Each point is reached from the start by the listed moves, each made 0, 1 or 2 times, or once backwards (-1), plus a little noise. Is the number of moves made odd or even? Then give how often each move was made.

Moves:
(1): [27.1 -7.9 -4.1]
(2): [ 8.1 24.5  6.2]
(3): [ 1.3 -5.1 17.6]
Start: [-2.7 10.6 -0.8]
Points:
[11.6 64.6 -7.2] => odd (0, 2, -1)
[34.9 17.7 37.2] => even (1, 1, 2)
[ 16.8 -21.6 -11.8] => even (1, -1, 0)
[-0.8  0.2 32.5] => even (0, 0, 2)
[25.0  2.5 -5.0] => odd (1, 0, 0)

Moves:
(1): [33.9  3.3 13.1 -8.3  5.2]
(2): [ 4.2 22.9 -2.4  8.1  0.8]
(3): [-15.3  -4.4  27.6  -9.0   1.7]
(4): [ 0.4 -8.6  9.5 20.4 -2.0]
Start: [-5.8 -2.7  7.6 -5.7 12.6]
Points:
[ 13.1  16.7 -12.4  33.7   9.9] => odd (0, 1, -1, 1)
[ 11.5  -4.1  48.0 -23.0  21.5] => even (1, 0, 1, 0)
[ 19.1  40.9 -16.7  40.7  10.4] => even (0, 2, -1, 1)
[ -1.8  16.8  71.8 -20.3  22.7] => even (1, 1, 2, 0)

Moves:
(1): [28.3  4.1  9.1 -2.5 -1.4 16.6]
(2): [  0.5  21.0 -11.2  -6.7   7.5   2.7]
(3): [ -2.8   8.2  14.4 -14.2  -1.5  -4.8]
(4): [-4.8 11.9 14.7 21.4  0.2  2.4]
(5): [-6.0 -7.5  7.3 -4.5 28.6 11.6]
(6): [-14.4  -4.5   0.2  -5.4 -12.1  20.8]
Start: [-8.3 -0.3 -5.4  5.2 -5.2 -1.6]
Points:
[-33.6   3.6 -30.7   1.9 -20.7  47.5] => even (0, 1, -1, 0, 0, 2)
[-34.9  15.0  -7.2  33.8 -32.3 -27.4] => odd (-1, 0, 0, 1, -1, 0)
[ -3.0  22.4  -4.3 -60.5  51.4  57.2] => even (1, 2, 1, -1, 2, 1)
[-28.6  -0.6 -22.2 -23.1 -33.7 -36.8] => even (-1, 0, 1, -1, -1, 0)

Moves:
(1): [14.6 10.1  0.4 -4.1  6.5 -2.0  5.2  2.8  4.9 -1.3 -0.1]
(2): [  0.3  16.3   2.8   0.9  -5.9  -7.0 -11.1  19.5  11.7   1.1 -17.3]
(3): [  8.8 -10.0  22.8  -2.9  -0.6  -1.2  -0.5   5.6   1.3  18.8   8.7]
(4): [  0.8  -4.3   1.3  15.3   3.7   9.2  13.0   5.5  12.5   0.5 -10.8]
(5): [ -7.1  -7.6   4.9   3.8  19.3  -1.2   3.7   7.1  -9.8 -13.7   0.7]
(6): [ 3.1  1.6 -0.1  1.3 -2.8 19.2 -5.1  4.5 -7.2  4.9  4.4]
(7): [-18.1   3.6  10.1 -15.1  -6.9   7.4  13.5 -14.3  11.8   3.3  -9.0]
(8): [ -5.7 -10.1  -5.5 -15.8 -13.8  -7.4  19.3  23.5  -8.0  -2.1   8.5]
(9): [ -2.6  -2.5  -1.7 -10.1  14.0  -5.3  -8.6  -5.1  23.4   6.3   6.3]
Start: [ -5.9  10.8   8.2   5.1   9.7   1.2  12.6   3.8   7.8 -11.6   4.3]
Points:
[ 34.1  58.6  13.6  23.9  18.0 -11.2   7.4  -0.3  66.8  -1.4 -37.4] => odd (2, 1, 0, 1, -1, -1, 0, -1, 0)
[ -7.6 -57.3  46.2 -11.5  81.0 -41.5 -13.9   1.6   3.5   2.4  68.5] => odd (-1, -1, 2, -1, 2, -1, -1, 0, 2)
[ 19.7  30.2 -35.1 -35.3  22.4 -23.0  15.8  79.2  39.5 -22.2  21.4] => even (2, 1, -1, 0, 0, 1, -1, 2, 2)
[ 24.7  40.3   1.8  49.1  -9.9  17.9  -5.4  65.7  46.8   7.3 -39.5] => odd (0, 2, 0, 2, -1, 1, -1, 0, 0)
